Each row of a before or after table is a point. One or more steps were done to the points. Then noise was added and the rows were shuffled. The steps act on columns, c1 being the first. Name the steps. A step turns or swaps two columns, mirrors them in a line or flattens them onto one, adds a multiple of one to another, or multiplies or shifts one. Angles are multiples of 10 degrees, from the lower column toward the higher: turns from -170 to 170, lines from 10 to 170 but not 90. Use the fewest steps. Two steps may share a column if one is a turn and the other turns, adds or multiplies; they go together, in the order done. Otherwise the lowest column goes first.
In the rows, 128 means zero.

Before:
[[142 105 115]
 [ 75 190  59]
 [149 164  93]
 [122 180  99]
 [167 133 104]
 [135 203 111]
 [130 106 178]
 [113  72 112]
 [ 68 110 118]
 [132 135 105]
 [ 66 107 162]
 [ 71 131 122]
 [151 168  97]
 [ 90 117 167]]
After:
[[149 154  97]
 [150 162 100]
 [167 133 129]
 [142 104 134]
 [ 72 116  84]
 [121 166  79]
 [111  67 123]
 [ 75 151   8]
 [131 126 184]
 [132 128 107]
 [ 69  94  85]
 [ 66 105 126]
 [135 194  91]
 [ 90 121 144]]
Steps: add 0.7 times c1 to c3; turn c2 and c3 by -20 degrees

Before (9 x 6):
[[ 93 138 174 116 145 129]
 [118  96 134 159  99 132]
 [ 98 123 169 114 172 115]
 [145 165 102  81 184 117]
 [118 171 131 105 165 122]
 [101 141 186 133 109 100]
 [149 174 102 143 197 122]
 [161 107 148 180  83 191]
 [101 125 131 166  96 170]]
After (9 x 6):
[[120  93 131  64 200 134]
 [152 174 110  57  92 108]
 [118 174 132 170  62 126]
 [147 166 111 221  12 102]
 [100 124 104  45 210 162]
 [101 124 168 144  69 144]
 [160 107 103  13 243 188]
 [101 143 194 126 152 142]
 [ 92 135 163 151  94 158]]
Steps: turn c3 and c6 by 40 degrees; multiply c4 by 3; turn c4 and c5 by 150 degrees

Before:
[[ 86 166  35  85 145 152 180 126]
 [137 201  91 103 107  72 197 127]
 [149 112  98 190 113 175 183  76]
 [ 59 218 130 127 205 126 140 141]
 [ 44 217 133 138 181 152 164  68]
 [ 59 181 110 155 212  81 124  97]
 [155 100 126 146 201 149  91  87]
 [148 105 146  71 203 142 144  99]
 [145  86 210 171 157 136 114 133]
 [109 143  77  79  77 153 106  95]
 [ 87 133 128 114 121 110 220 107]
 [176 104 157 150 194 124  98 148]
 [141 155  93 115 147 102 152 118]
 [142  39 108 150 225 151 129 104]]
After:
[[154 188 198 133 201 146 141 146]
 [155 222 100  98 144 115 189 126]
 [126 112 101 148 205 108  83  84]
 [118  29 143 139 159 120  98 136]
 [143 168 109 132  69 121 124  93]
 [109  94 133 147 200 124 102 150]
 [137  96 119 122 202 106 154  98]
 [133 135 130  92 125 157 217 106]
 [ 99 202 163 114 100 174 197 132]
 [113 169 125 119 148 149 160 110]
 [132  81  42 137 221 109 116 103]
 [125 180 158 138 217 177 112  95]
 [173 186 202 124 182 120 147  65]
 [148 149 104 114 106  80 160  74]]
Steps: multiply c1 by 0.4; turn c1 and c6 by -150 degrees; turn c2 and c3 by 50 degrees; flatten c4 and c7 onto the line at 110 degrees

Before:
[[139 128 184 154 145 101 135 194 119 148 193]
 [130 157 138 105 100 126 157 104 165 146 175]
 [181  91 102 114 111 158 144 175 146 106 101]
 [ 64 122 183 125 115 113 175 170 115 109 124]
 [137 134  84 149  89 167 157 137 128 133 152]
 [175 183 103  96 145 175 126 126 168 179  99]
 [154 119 135  80 175 204 114 125 154 107 186]
 [129  73  84 107 160 178 137 110 108 142 146]]
After:
[[137 178 131 139 149  97 135 190 102 103 196]
 [133  86 137 122  88 170 154 134 126 111 154]
 [129 142 157 150  97 131 155 103 242 133 173]
 [155 139 115 119 177 203 110 125 205 167 182]
 [ 65 182 119 116 114 109 172 172  90 131 124]
 [130  81  73 146 164 181 134 108  63 138 142]
 [173 101 183 185 140 176 124 127 244 137  97]
 [177 103  88 113 110 159 142 170 182 146 102]]
Steps: swap c2 and c3; turn c4 and c10 by -110 degrees; multiply c10 by 0.7; multiply c9 by 3

Before, 13 rows:
[[196 186 107 122  86 103 157  75 154 169 104 147 134  63]
 [166 109 182  91 137 208 134 203  99 105 193  66 126 192]
 [153 169  95 168 112 151 191  58 108 137 130 107 163  99]
 [173 138 121 146 142 115 120  71 106  71 118 139 134  74]
 [ 85 137 144  55  94 165 133 155  78  72 180  95 119 157]
 [195 134  82 124  77 171 161 162  85  95 100  78 130 110]
 [104 211  70 152 199 149  60 133 146 125  60 182 195 129]
 [105 136 137 157 111 108  81 134  73 168 195 119  46 223]
 [144 181  90 160 149  81 119 140  88 153 139 147 182  81]
 [ 92 177  95 203 133 124  91 149 172 102 111 212 187 107]
 [145 104 101  91 109 217 103 165  66 147 231 128  87 174]
 [163 124  52 134 128  89 137  91 155 135 108 147 197 128]
 [169 137  86 119 160 139 215 142 122 115 115 124 104  94]]
After (13 x 14):
[[193 129  78 125  95  85 101 170  83  92  98  77 144 109]
 [ 80 140 145  55 109  98 131 154  80  73 183  96 139 156]
 [145 168  97 168 113  99  57  60 109 140 131 109 132 100]
 [141 180  89 163 146 196  99 141  85 151 141 142 130  84]
 [142 106 100  92 114  54 172 165  68 150 226 129 179 177]
 [169 135  88 123 149  73  77 138 119 113 122 121  75  95]
 [163 125  55 136 121 192  72  88 156 135 115 146 147 130]
 [ 91 174  89 201 128 177 120 147 175 107 114 210 182 108]
 [165 103 180  91 139  64 121 201 104 106 194  69 169 192]
 [172 133 124 149 139 144 132  72 110  72 112 135 128  75]
 [103 209  69 152 179 170 144 128 156 123  60 183 213 129]
 [103 137 145 157 118 122 215 131  71 165 193 113  91 223]
 [194 182 110 123  98 134  99  70 156 170 104 145 107  70]]
Steps: multiply c5 by 0.7; turn c7 and c13 by 140 degrees; turn c6 and c13 by 140 degrees

Before:
[[102 142 123  85 100 171  82 146 155  74 102 141 172 104 137 108 172 115
  100  85]
 [123 136 132 147  83 111  66 101 112 249 129 131 118 136 234  91 121  81
  115 113]
 [155  93  57 135 148 104 138 122 156  80  78  52 128 206 151 162 140 138
   86 124]
 [ 69 200 166 156 150  93 167 116 150 118 166 138 121 156 100 140 122 126
  142 184]
 [154 160 143 101  81 123  86 107 176 112  89  39 165 179 159 123 137 144
  125 117]
 [109 166 102 148 164 198 140 163 135 111 114 133  89 177 106 115 135 100
  128 109]
 [ 95 108 126 155  84  75 142 100 118 108 149  67  87 144 121 142 165  77
  114 176]
 [112 112 129 130 128 148 162 147 165 197  91 193 138 166  97 140 149  88
   53 110]
 [167 168  79  85 104 111 149 109 201 130 130 105 140 115 105 128 168 141
  134 114]]
After:
[[170 179 208 137  63  80 189 104 168 119 129 105 139 115 141 126 168 135
  134 115]
 [121 138  77 148 106 143 160 227  88 212 131 132 115 136 170  91 121  95
  113  38]
 [155  82 226 154 124 131 230 151 162  88  77  52 127 205 137 161 139 141
   84 157]
 [108 177 171  62 152 161 162 115 154 103 115 133  89 176  90 116 136 108
  129 124]
 [153 168  78 128  59 103 131 153 137 108  91  41 168 178 153 125 141 139
  127 128]
 [104 148 102  79  91  93 164 141 132  60 104 140 172 105 110 106 172 119
   98 130]
 [ 68 223 109 167 129 148  43 100 157 157 166 137 119 156 135 138 125 125
  139 177]
 [ 99 102 142 185  98 146 118 114  91 144 145  68  88 145 156 143 163  92
  114 177]
 [111 108 155 110 103 133 108 103 155 168  92 193 140 165 104 143 150  97
   52  69]]
Steps: multiply c2 by 1.3; multiply c3 by 2; turn c3 and c7 by -130 degrees; turn c4 and c6 by 80 degrees; turn c5 and c9 by 40 degrees; turn c8 and c15 by -80 degrees; turn c10 and c20 by -40 degrees; multiply c18 by 0.7

Before (14 x 32):
[[ 99 141  99  96  85 115  90  77 112  70 168 102 187  40 244 169 121  95
  178 188 174 103 119  87 159  85 151 150 153 172 191 159]
 [157 120 136 187 104 217 160 155 139  80 179 219 105 104 185 133 116  81
  114 183 123 175 126 128 125 183 178 171  83 119  97 122]
 [145 154  85 146 105 153 108 115  67 116 140 189 162  65 196 140 115 165
  121 146  84 149  76 136  96 170 142 138 160 155 167 161]
 [ 92 158  83 160  62 154 137  86 100  88 208 144 147 137  84 105 138 119
  132  79  79 123 107 101 196  99 241 117  98  68 126 188]
 [189  74 188  95  19 131 144 100  82 109 102 202  98 113 128 152 150 161
   97  82 131 110 114  99 125 119 117 170 149 172 146 145]
 [150  95 201 175 106 158 109 101 129 131  72 214 118 139 111 119 130 175
  180 105 119 215 140 117 181 149 197 144 142  62 180  32]
 [202 112 118 120  87  99 151 161  58  99 172 125 120 128 109 122  87 128
  120 174 139 127 124 123  90  96 126  94 119 165 108 158]
 [148 136  94 146 147 154 162 182  94 120  98 140 147 153 156 148 132  87
  120 142 173 113 161 124 170 184 161 173 110 224 198 114]
 [159 158 147 124 154 144 114  91 112 113  98 164 163 180 172 143  82 141
  164 151 186 191 141 140  90 160  79 109 172 131 150 122]
 [ 91 104 145  92 100  78 123 161 125  88 169 115 117 154 201 115 125 179
  179  91 199 109 144 124 157 104 132 132 130  74 161 101]
 [144  77  99  85 174 148 206 132 172 106 158 124 153  94 117 105 151 153
  139 131 216  93 155  98 105 110 167 171 109 104 181 147]
 [118 148 133 210 118 154 151 137 135 136 175 136  89  92 166 130 198  65
  115 151 109 153  23 117 108 143 105 129 165  55 170 189]
 [112 135 113 140 180 112 112 159 172  84 135 165 212  60 169 176 118  95
  197  86  84 144 105 152 124 142 166 183 101  85 182 186]
 [137 182 129 131  80 154 159 132 101 133 180 153 128 190 219 185 169 129
  119 134 127 120 137  27 114 235 190 169 124 115 135  88]]
After, 14 rows:
[[144 129  84 143 103  74 106 116  68 119 141 186 162  66 195 141 147 167
  121 142  85 146 152 138  95 144 109  88 159  95 168 163]
 [189 130 188  99  19 116 144  97  85 107 101 202  95 114 129 150 138 163
   98  69 130 109 129  98 125  82  81 121 152 100 147 144]
 [145 129  99 145 177 156 205 128 170 108 160 126 152  94 119 107 140 153
  140  98 214  93 149  98 106  75 168 131 111 164 179 149]
 [139 128 127 133  77 136 161 133 104 135 179 154 127 188 219 183 122 126
  118 137 126 120 157  27 115 111 180   6 124 140 130  88]
 [117 128 133 116 118  24 152 138 133 135 172 136  88  94 162 129  76  68
  118 232 109 154 156 117 109  87 103  98 165 169 168 189]
 [ 93 128 146  97 103 144 123 160 124  88 168 117 119 156 200 116 136 181
  182 101 202 109  76 125 159 119 139 149 131 189 161 104]
 [113 127 113  80 178 105 112 159 173  85 135 164 211  58 169 177 169  93
  197 136  81 145 113 152 126 100 150 102 100 168 182 188]
 [158 127 146 154 154 139 114  91 114 111  99 164 162 181 173 140 151 140
  164 131 187 193 144 142  92 181  62 112 170 127 149 120]
 [ 99 130 100 200  80 114  91  76 112  67 166 104 188  39 247 168 146  94
  179 110 174 104 113  88 158 102 166 166 155  99 190 156]
 [159 132 135 158 101 130 158 153 139  81 177 219 106 103 186 131 165  83
  114 201 122 177 216 127 124 123 132  67  87 119  95 120]
 [151 126 200  84 105 143 108 100 130 131  72 216 118 140 112 120 136 173
  178 184 117 213 157 119 183 119 153 103 143 174 180  32]
 [ 91 126  80  64  62 108 138  85 102  90 205 143 148 137  84 106 113 122
  137 161  77 123 155 103 193 121 230 157  98 173 125 189]
 [148 128  90 144 149 161 162 180  92 118  96 143 148 154 157 148 154  85
  118 117 173 114 154 122 171 110 154  60 107  34 198 111]
 [203 127 117 176  86 124 150 161  58 102 172 127 120 129 107 124 137 127
  119 127 144 129  99 125  90 168 127 176 120  96 106 158]]
Steps: multiply c2 by 0; turn c4 and c30 by -160 degrees; turn c4 and c20 by -70 degrees; swap c6 and c23; add -0.5 times c12 to c27; turn c17 and c28 by -140 degrees; turn c26 and c28 by -70 degrees

Before, 8 rows:
[[ 85  93 119 179 114 208 116 120 174 167  71 117 162 169 102 161  85  93
  124 179 130  91  81 107  72 201 144 230  87 117 176 178  53 141 143 176
   84 168 101  50 115 107 158 172 126  86  35 140 109 138 125 157 114  80
  124 199  50  77 103 155 115  78 110  51]
 [132 124 107 123 135 151 163 164 191  81 152 103 106 122 104 153 156 173
  139 131 110 140 141 156  99 177 132 187  51 175 148 135 125 118  68 186
   65 180 137  58  46 117 133 160 100  76 134 180  33 119  10 183 170 195
  198 219 118 109 163 165  51 119 135 108]
 [165 125 153 202 143  89 120 111  96 107 103 102  58  52 166 177 170 133
  119 128  66 173 138 195 155 109 132  85 149 161  87  34 171 114 111 100
  111  22 135  92 128 143 152 155  88 125  84 164 157  70  85 143 148 162
  138 145 178  87 161 167  61 166  68 121]
 [ 92 157 143 102 135 145 142 165 106 144 180 135 148 122 113 145 147 104
   90 117 131 136 101 175  87 243 153 124 154 183 134  90 177 152 142 142
  132 129 160 156 140 183 122 116 102 112 118  83 166 127 122 208 208 119
  158 154 116 109 117  88  92  87  99 160]
 [ 91 140 138 165  65  93  80 179 195 154 124 124 176 142  80 142  86 176
   98 104 104  94 141 188 122 209 122 156 109  66 179 104  67 138 128 114
   69 138 173 160 144 145 150 197 166 187 215 101  90  86  81  79 131  71
   99 141 177 100 158  96  90  85 110 125]
 [ 71 158  72 100 166 130 103  76 119 145 111 132 182 149 130  83 132  59
  120 138  44 143 142  88 148 114 128 100 116 142 238  91 147 121  60 115
   57  40 184 123 122 131  95 138 106  75 195 132 125 138 104 109 141 143
  115 105 187 108 120 129 134 186  95 139]
 [115 131 141 115 111  69 143 128 150 123 107  87 167 136 144 124 130 110
  157 177 119 240 117 133 151 107 161 122 106 164 118  61 157 141  87 186
  155 134 112 136 130  96  62 136  77 192  49  69 170 157  38 132  72  86
  140 145 100 183  65 104 108 130 124  77]
 [ 74 138 154 102  93 151 123 136  79 102 135 112  98 194 183  85 129 114
   77  93  59 198 115 142 101 111  83 158 141 114  81 122 177  74  44  56
   56  71 153 115 105 147 174 151 152 142  69 190 188 140 158  72  96  57
   78 117 155 216 145 212  80 166 110  38]]
After:
[[ 75 139 143  98  92 154 121 116  82 104 138 113 100 190 181  87 129 108
   76  92  57 165 114 138 103 145  87 157 180 110  83 127 182  77  27 166
   58 210 153 115 111 143 173 149 150 143  75 191 192 136 153  74  96  62
   91 127 160 212 139 211  77 165 148  59]
 [ 74 156  74  97 166 127  99  99 117 145 136 142 180 147 125  80 126  58
  116 134  49 124 145  86 148 124 131  98 116 144 236  94 147 119  54  92
   53 211 180 118 120 128  98 134 108  67 195 130 129 140 103 109 146 149
  113  94 191 120 118 132 138 172 186 130]
 [ 90 158 147 102 135 145 139 237  99 142 132 137 142 117 120 146 149  99
   87 108 129 136 106 171  86  68 153 123 142 183 132  96 177 148 138 116
  129 121 154 150 137 187 118 121 114 115 115  79 166 128 121 204 202 121
  155 186 115 108 121  86 101  93 137 171]
 [132 120 110 120 131 154 164 178 188  86  56 109 108 124 103 150 152 168
  138 130 110 120 148 156  96 105 131 186  78 178 151 130 123 123  80 101
   66  59 130  57  45 120 139 164 108  77 129 178  37 115   8 185 181 193
  193 226 120 113 159 165  55 128 109  73]
 [168 125 150 207 148  87 124 128 100 109  84 103  57  58 167 181 167 130
  118 131  73 160 134 199 148 153 135  94 148 168  89  31 167 110  99 106
  112 234 132  92 134 136 153 158  88 124  85 172 154  72  86 148 150 159
  135 118 182  96 161 170  56 168 186 134]
 [ 82  89 120 173 114 218 109 175 182 166  23 112 160 172 104 163  86  93
  123 178 130  92  79 105  71  79 144 235 130 120 183 183  51 139 150 104
   89  73 107  53 111 112 158 171 115  89  39 142 109 138 126 158 108  80
  118 138  44  79 103 160 112  78 147  35]
 [113 134 131 116 105  66 137 116 147 120 101  91 168 142 140 120 130 114
  160 178 116 216 116 126 152 149 158 119 129 165 120  62 157 140  45  86
  155  96 109 138 132  98  60 134  77 188  46  70 164 156  43 130  68  86
  134 124  93 177  61 106 122 125 125  67]
 [ 90 142 136 160  67  96  76 222 193 152 116 125 176 143  81 150  82 177
   98 107  99  93 144 189 122  92 121 160 115  73 185 110  67 137 138 148
   68 133 177 161 145 139 151 197 159 190 217  99  91  82  85  80 128  72
  105 142 172  99 154  96  82  81 108 114]]
Steps: turn c8 and c63 by -150 degrees; turn c8 and c26 by -140 degrees; multiply c56 by 1.3; turn c11 and c56 by 50 degrees; turn c22 and c35 by -20 degrees; turn c29 and c64 by 30 degrees; turn c36 and c38 by -150 degrees

Before, 12 rows:
[[159 113 140 109 146 119 181 137 142 108 130 113 109 145 115 152 116 129
  127 115 123 128 155 133 128 142 140 126 111 154 105 103 133 144 123 127
  146 138 129 135 109 123 136 116 154 111 126 139 174 126 165 135 144 157
  115 124 135 137 132 130 129 101 151 115]
 [117 163 106 105 165 120 106 142 135 167 146 106 139  60 155  82 133 153
  157  91 153 134  88 101 126  59 163 145 153  93  73 130  83 137 165 122
   65 101 173 178  84  98  79 170 102 196 156  90  94 135 146 152 115 115
  191  70 148 147 109 166 104 110 111  94]
 [137 106 147 104 135 119 139 155 132 116 123 120 108 106 130 150 164 126
  109 132 127 112 136 139 134 143 109 119 109 149 119 119 127 103 112 142
  130 127 138 130 130 118 147 114 165  95 170 132 144 106 113 117 134 132
  119 154 116 135 143 124  97 117 110  97]
 [134 121 117 127 118 104 147 117 157 121 136 117 104 160 122 120 155 153
  132 130 135 129 164 121 131 152  79 134 133 152 117  97 134 119 127 148
  127 142 136 133 132 136 140 119 143 115 150 114 105 105 149 117 148 137
  108 124 131 126 123 142 113  90 158 110]
 [133 134 128 150 114 130 171 145 148 108 135 129 109 132 128 150  92 140
  105 140 168 120 131 124 124 133 102 134 128 146 131 115 122 149 121 163
  150 137 133 126 126 130 131  97 118 140 151 140 126 101 111 117 131 136
  130 150 121 122 147 158 139 104 132 127]
 [136 153 128  85 163 109 114 145 135 166 115 161 150  96 151  86 113 131
  195 150 147 133  94 121 146  68 150 149 136 124  97 140  91 145 169 110
   82 108 185 171 119 121  50 157  63 205 165 105 103 162 149 119 117 136
  164 131 180 118 117 152 119  97  90  72]
 [147 116 134 109 122 130 156 136 137 135 120 108 117 144 122 121  82 154
  110 121 124 132 138 138 144 149 127 147 116 139 136 131 124 115 114 147
  133 141 137 107 161 119 116  86 117 130 145 132 161 105 110 123 171 114
   93 112 109 112 162 110 121 126 142 112]
 [137 108 146 111 125 124 141 152 145 128 116  85 115 123 115 142 119 150
  114 111 143 135 122 115 154 129 127 108 132 156 118 127 114 117 120 170
  138 151 140 101 141 129 146 128 140 131 143 131  99 132 157  97 152 164
  127 148 106 121 121 143 114 112 134 125]
 [146  90 124  93 111 144 163 139 133 122 137 133 117 155 109 126 103 148
  108 143 122  91 136 125 136 121 115 138 145 132 133 133 121 111  95 153
  134 138 146 146 158 110 141 112 144 120 131 128 127 133 133 131 121 154
  105 133 110 119 162 146 140 132 132 128]
 [118 149 135 135 106 122  86 131 139 143 121 158 132 102 149 128  98 145
  190 163 185 132 111 135 111  84  97 111  89 108  78  84 107 105 110 100
  100 142 120 134 149 137  73 169 102 131 124 146 127 163 158 116 135 111
  179 104 100 115 138 115  78 117  69 128]
 [ 99 155 106 177 143 130 103 176 126 129 119 160 134 128 123  91  92 156
  158 149 149 124  79 169  73  83 125 118  77 104  89 124 135  82  95 122
  114 141 148 137 153 129  71 182  72 126 139 141 129 141 154 115 135 110
  157  93 122 123 116 121  84 108  96 111]
 [143 119 107 112  81 124 136 134 104 133 130 115 135 132 128 115 116 106
  109 111 129 102 166 132 104 160 144 133 122 126 119 117 126 145 102 167
  140 153 127 113 101 122 138 128 145 136 115 133 166 122 137 113 140 125
   92 140 130 126 116 116 125 100 148 106]]
After (12 x 64):
[[136 110 148 104 138 120 141 157 136 117 121 123 105 106 128 183 163 128
  110 131 132 113 132 131 137 144 131 118 106 153 118 117 124 105 114 140
  131 127 139 130 140 117 149 114 162 116 173 111 147 107 114 113 135 136
  119 154 116 122 144 122  98 113 113  99]
 [149 113 134 106 122 136 157 134 139 138 120 112 119 150 125 112  81 153
  112 121 138 133 136 126 142 148 118 149 116 135 136 130 122 113 115 135
  129 143 139 106 168 119 115  89 117 127 181 132 159 103 112 124 170 112
   92 111 105 123 159 113 125 126 142 111]
 [146  92 122  94 113 145 162 139 132 122 137 134 120 154 112 130 102 146
  109 142 123  92 135 122 130 121 117 136 142 134 128 134 120 109  95 143
  133 139 144 142 163 113 144 112 147 130 162 126 123 136 129 130 123 153
  103 135 114 142 161 144 144 132 129 127]
 [115 163 103 106 167 120 104 144 134 165 142 110 140  59 155   7 132 149
  158  90  99 137  88 153 129  58 123 145 155  92  73 130  82 139 162 137
   63 103 174 179  86  97  79 171 104 177 111 162  92 136 146 150 115 114
  191  70 150 101 107 167 104 109 112  93]
 [132 116 119 125 117  99 151 121 158 121 137 122 101 152 125 126 154 151
  128 127 122 127 164 138 130 148  80 135 135 152 120  96 136 117 128 146
  128 145 136 133 137 138 139 123 145 135 151 115 105  99 147 115 148 140
  106 123 131 148 122 144 108  93 159 113]
 [142 116 105 115  81 125 137 131 104 133 128 114 138 132 131  97 118 107
  109 109 135 102 167 126 103 157 135 132 119 131 117 116 129 147 102 171
  143 152 127 108 114 125 138 127 146 127  85 137 165 124 135 112 142 126
   94 140 129 130 118 118 126  99 151 108]
 [136 135 128 150 117 130 171 139 146 112 137 129 110 134 125 189  91 142
  108 139 125 122 129 173 124 130 122 137 130 149 130 111 123 148 123 161
  149 139 132 128 143 130 132  97 116 120 153 140 127  98 113 115 133 137
  128 147 120 124 148 161 139 105 133 125]
 [117 148 138 137 109 117  87 132 138 142 119 155 131 117 150 142  97 146
  192 162 137 132 108 186 110  82  95 112  86 111  78  85 105 103 107  94
  103 142 124 133 138 134  72 165 103 111 146 131 129 162 160 119 139 110
  178 104 102 102 137 115  74 117  70 126]
 [134 155 133  85 164 106 118 145 133 166 113 158 149 112 145  26 117 131
  193 148 119 133  97 145 147  66 112 149 138 122  96 137  89 144 167 117
   81 107 185 169 113 120  48 159  65 171 153 169 102 165 147 119 115 138
  168 130 179  97 114 148 121 101  90  74]
 [136 106 147 110 125 125 144 155 145 130 116  83 114 130 120 163 122 151
  118 110 112 139 124 143 154 126 139 107 129 157 119 126 116 120 118 164
  137 154 137 103 157 126 147 132 141 125 158 135 100 131 156  96 152 165
  126 147 104 122 122 144 111 112 136 124]
 [159 111 141 108 145 115 182 136 140 109 130 117 112 133 112 180 113 130
  128 110 129 129 154 120 132 145 161 124 111 155 105 102 136 143 122 130
  146 138 128 136 110 126 134 119 154 115 102 121 176 126 165 138 147 156
  115 121 137 143 133 129 128 101 154 117]
 [101 152 104 180 147 129 102 175 128 131 120 161 133 134 121  44  94 158
  159 147 168 124  80 150  73  81  98 117  82 105  90 121 136  82  95 113
  113 143 146 136 152 130  66 180  73 110 163 130 131 143 155 116 134 111
  154  93 122 124 115 124  85 109  98 112]]
Steps: turn c14 and c58 by 40 degrees; multiply c16 by 2.5; turn c16 and c27 by 20 degrees; swap c21 and c24; add 1 times c41 to c47; turn c36 and c41 by 20 degrees; multiply c46 by 0.7; turn c46 and c48 by 70 degrees
